Each row is a point. Each copy is the shape, with its points in the same order, stretched, turned, moved and blurred by noise. Say if it was mirrored as well.

Shape, 7 rows:
[[-1.8 -2.5 -1.5]
 [-1.9  2.3  4.8]
 [ 3.3 -7.5 -2.7]
 [ 1.9  4.7  4.8]
 [-4.7 -5.4  0.0]
 [-1.9  2.0  0.0]
 [ 3.2 -6.1 -3.2]]
Copy 1 (7 x 3):
[[-1.2 -2.1 -0.2]
 [ 0.8  3.5  5.1]
 [ 3.3 -8.5 -3.4]
 [ 4.0  5.0  3.5]
 [-3.6 -6.1  3.2]
 [-1.2  1.7  1.0]
 [ 2.6 -7.0 -3.5]]
Copy 1 is: only turned
Copy 2, 7 rows:
[[ 0.4  0.9  3.1]
 [-4.3 -5.2  1.8]
 [ 7.5  0.6  1.3]
 [-4.8 -6.4 -2.4]
 [ 2.1  1.5  6.7]
 [-3.4  0.3  1.3]
 [ 7.1  1.6 -0.5]]
Copy 2 is: mirrored
Copy 3 (7 x 3):
[[-4.8  1.7  0.2]
 [ 1.5  2.3 -5.3]
 [-4.8 -2.1  5.4]
 [ 5.8  3.4 -2.5]
 [-7.7 -0.8 -2.5]
 [-1.5  4.1 -1.3]
 [-4.0 -0.9  5.7]]
Copy 3 is: mirrored

Shape, 7 rows:
[[-2.1  3.9  2.5 -0.4]
 [ 2.7 -3.3 -5.6 -2.2]
 [ 3.9 -2.2  6.4 -6.8]
 [-4.1 -0.8 -6.9  1.4]
 [-2.3 -0.8  1.3  2.3]
 [-3.9 -1.2 -3.1  2.1]
 [ 1.1  3.8  6.7  2.1]]
Copy 1, 7 rows:
[[-2.3  3.5  1.7 -3.1]
 [ 7.5 -4.1  1.3  0.6]
 [-4.5 -7.4  7.8 -4.5]
 [ 8.2  5.0  0.4  2.8]
 [-1.6  2.3  1.1  2.5]
 [ 3.7  4.1  1.1  3.3]
 [-8.7  0.4 -0.9 -2.5]]
Copy 1 is: mirrored
Copy 2 (7 x 4):
[[-2.7  1.1 -1.2  0.6]
 [ 7.1 -2.7  1.1 -1.0]
 [-3.2  1.4  1.3 -9.5]
 [ 3.4 -6.4 -1.0  4.4]
 [-1.4 -1.9  2.8  2.0]
 [ 1.2 -4.9  0.5  3.7]
 [-3.8  5.7  3.4 -0.4]]
Copy 2 is: only turned
Copy 3 (7 x 4):
[[ 3.1  0.0  4.7 -0.1]
 [-3.0  0.1 -7.0  3.2]
 [-1.8 -9.0  2.9  3.8]
 [-1.5  5.8 -4.3 -2.2]
 [ 2.4 -1.0 -0.4 -3.1]
 [ 0.0  3.2 -2.4 -3.1]
 [ 8.0 -4.3  4.8 -0.2]]
Copy 3 is: mirrored
Copy 4, 7 rows:
[[-3.0 -2.2  0.8  4.8]
 [ 2.4  4.1 -4.2 -2.9]
 [ 2.0 -7.3 -1.3 -5.4]
 [-3.5  7.8 -1.1  2.3]
 [-0.7  1.4  3.0  2.5]
 [-2.5  5.5  1.2  2.2]
 [ 1.5 -5.6  2.7  6.2]]
Copy 4 is: mirrored

Shape (11 x 6):
[[  3.7   0.6   1.5  -3.0   3.0   0.0]
 [  3.9   4.4  -3.7   0.6  -0.5   4.5]
 [  0.0  -0.3   3.8  -3.8  -0.4   5.6]
 [  1.3  -1.7   4.5   0.6   2.1 -11.8]
 [  2.9   2.8   3.8   0.9   3.9   3.3]
 [ -4.3   5.8  -6.8  -2.6   4.7  -5.0]
 [  3.7  -0.8   2.9  -8.3  -0.8   0.7]
 [  3.7   5.4   3.8   0.3   1.0  -5.4]
 [  2.3  -1.8   0.0   1.5  -5.9   1.6]
 [  0.7   0.0   5.8  -1.8   4.6  -1.5]
 [ -7.5   1.1   0.6  -2.6   0.3   5.3]]
Copy 1:
[[ 5.8  1.5  1.1  1.9  1.9 -6.0]
 [ 4.2  1.1 -5.8  0.2 -2.3 -7.9]
 [ 8.2 -0.2  0.4 -2.9  0.5 -0.8]
 [-1.3 -4.4  5.6  6.7  5.9 -1.9]
 [ 7.2  1.6 -3.3  3.3  2.1 -3.6]
 [-4.6  2.7 -1.0 -1.8  4.4 -5.5]
 [ 9.2 -2.0  5.3 -2.0  2.1 -7.2]
 [ 3.6 -4.0 -1.2  3.8  5.5 -6.3]
 [ 3.4 -4.2 -1.4  1.1 -4.3 -1.3]
 [ 6.0  0.1  2.1  2.3  4.2 -1.6]
 [ 2.6  0.5 -0.6 -6.3  2.2  3.2]]
Copy 1 is: mirrored
Copy 2 (11 x 6):
[[ -2.3   0.0   1.1  -4.4   0.8  -1.6]
 [ -1.6  -1.2   3.3  -3.5   4.5   4.2]
 [ -3.2   3.1   3.9  -1.0  -3.4   2.5]
 [  3.0   1.1  -1.7  -0.3   2.5 -11.2]
 [ -3.2  -1.5   6.8  -3.1  -0.3  -0.6]
 [ -4.9  -7.1  -2.7   4.1   6.2   0.2]
 [ -3.1   6.5  -1.7  -4.8  -0.3  -0.1]
 [ -1.0   2.6   2.6  -2.0   6.3  -6.8]
 [  4.7   4.7   1.1  -1.5   1.4   0.9]
 [ -2.8  -0.6   3.5  -0.8  -1.7  -4.6]
 [ -4.6  -1.3   3.6   6.6  -3.6   4.6]]
Copy 2 is: only turned

Shape (12 x 8):
[[-3.6  3.0 -3.8 -4.6 -4.9  0.4  1.9 -3.7]
 [-3.9  7.2  3.4  0.5 -3.2 -5.1 -0.4  4.9]
 [-2.2  0.9  3.1 -3.2 -1.4 -0.4  1.3 -3.9]
 [-1.8 -0.6 -3.1 -5.4  5.3  2.5 -5.6 -0.6]
 [-0.1 -3.6  1.2 -0.7 -0.6  3.6 -3.4 -3.9]
 [ 3.8 -3.1 -4.0 -1.8 -3.2  1.4  0.3 -4.9]
 [-3.1  0.9  3.3 -3.7  5.7 -0.1  3.6 -2.8]
 [ 0.9 -0.4 -3.8 -2.3  2.7 -4.6 -2.3 -1.4]
 [ 0.8  6.6  1.9  4.3 -3.3 -1.8 -2.4 -4.0]
 [-5.9 -3.3 -0.9 -5.6 -3.2 -3.5  2.2 -0.4]
 [-4.8  0.3 -3.5  5.0  0.1 -4.6 -4.7  4.8]
 [ 2.9 -2.3  5.3  5.1  4.0 -1.4  4.5  2.3]]
Copy 1, 12 rows:
[[-0.9  1.7  0.7  2.1 -5.4  6.9  6.3  0.8]
 [-3.6  3.5  7.5 -0.9 -2.5 -1.2  5.2 11.5]
 [-5.2 -3.3  1.2  2.1 -2.0  5.4  0.9  2.5]
 [-7.8  3.9  0.5 -3.9 -2.4  2.0 -2.2 -7.5]
 [-4.3 -4.5 -3.9 -3.1 -0.9  7.3 -3.0 -1.2]
 [ 3.6 -5.6 -1.1 -0.9 -2.5  6.9  0.4 -2.1]
 [-8.1  0.2  1.8  6.1  0.1  0.5 -2.6 -1.3]
 [-0.8  0.5  2.8 -2.6 -5.2 -2.3 -1.0 -3.2]
 [-0.9 -0.7  6.0 -0.1 -4.0  8.6 -1.3  7.0]
 [-2.5 -2.6 -3.0  1.8 -6.0 -1.0  5.5  1.7]
 [-0.8  5.2 -1.0 -5.3 -7.6 -4.8 -2.0  5.2]
 [ 0.7 -3.6  1.0  2.6  3.6 -3.8 -6.8  5.7]]
Copy 1 is: only turned
Copy 2, 12 rows:
[[-3.8  5.0  0.1  0.2 -3.1 -5.1  3.6  5.9]
 [-2.7  7.2 11.3  4.1  0.4  0.7 -0.4 -3.6]
 [-1.3  2.3  0.8 -1.1 -3.8  1.0  4.4  1.7]
 [-2.0 -8.4 -2.7  2.7  2.4  1.2 -0.3  5.9]
 [ 0.7 -4.8 -4.2 -1.0 -3.1 -3.3  1.3  0.8]
 [ 2.6  0.9 -5.7 -3.1  0.1 -5.6  0.6  5.0]
 [-1.9  1.4 -1.4  2.5 -3.1  8.1  4.8  3.4]
 [ 3.0 -0.7 -1.6  1.6  6.3  0.6  1.8  4.5]
 [ 7.3  3.6  5.8  2.6 -4.0 -1.7  1.0  0.7]
 [-7.4  4.6 -1.4 -1.2  1.7 -3.4  5.9  0.1]
 [ 0.0  1.2  1.6  8.3  5.3 -5.1 -1.3 -3.4]
 [ 3.4  5.2 -1.1  3.0 -0.1  6.1 -1.9 -4.6]]
Copy 2 is: mirrored
Copy 3 (12 x 8):
[[ 1.6  0.9  7.0 -3.7 -1.8  4.5 -2.5 -3.5]
 [ 3.3  7.0  5.5  2.8 -5.2 -5.2 -7.4 -2.0]
 [-2.5  2.9  4.1  1.7 -0.5  0.3 -1.7 -5.3]
 [-2.8 -4.3  3.0  0.9  2.7 -0.5 -3.1  3.8]
 [ 0.0 -4.3  0.7  2.6  2.4 -0.2  0.3 -3.7]
 [ 1.1 -3.4  0.1 -6.1  0.4  2.5  2.4 -4.6]
 [-8.4  5.0  2.2  3.7 -1.3  0.2  0.1 -0.7]
 [-2.8 -1.9  1.4 -4.7 -4.3 -2.7 -1.9 -0.6]
 [ 2.6  1.5 -1.5 -0.6 -5.8  1.5 -7.4 -8.3]
 [-1.3  1.1 10.6 -0.2 -3.0 -3.6  1.9 -1.3]
 [ 3.3 -2.9  3.6  1.0 -9.7 -6.1 -2.9  2.2]
 [-3.5  6.1 -5.5  3.6 -4.3 -5.1  4.6 -1.2]]
Copy 3 is: only turned
Copy 4:
[[ -3.5   3.6  -0.8   3.0  -3.7   3.1  -2.9  -7.3]
 [-11.7   0.9   1.2   1.3  -8.3  -2.1  -0.9  -2.2]
 [  0.2   1.3   1.4  -0.2  -6.0   0.6   0.8  -4.1]
 [ -1.7  -4.6  -1.4   9.2  -0.2   4.7   5.7   2.3]
 [  4.7  -0.8  -3.8   2.0  -5.6   3.1   2.1   3.0]
 [  5.7   1.0  -5.9   0.7   0.2   0.1  -0.8  -3.0]
 [ -0.6  -1.0   6.8   2.1  -1.0  -0.8   5.6  -1.0]
 [ -1.1  -5.6  -1.7   5.4   2.1  -1.6   2.4  -3.4]
 [ -1.5   2.1  -2.6   5.6  -9.1  -6.3  -2.8  -0.8]
 [ -2.9  -1.5   0.2  -1.9  -2.5   5.6  -1.1  -6.5]
 [ -5.4  -6.2  -2.4   4.8  -2.6   0.6  -4.5   4.1]
 [  1.4  -1.9   3.0  -4.9   0.0  -6.2   3.5   5.7]]
Copy 4 is: mirrored
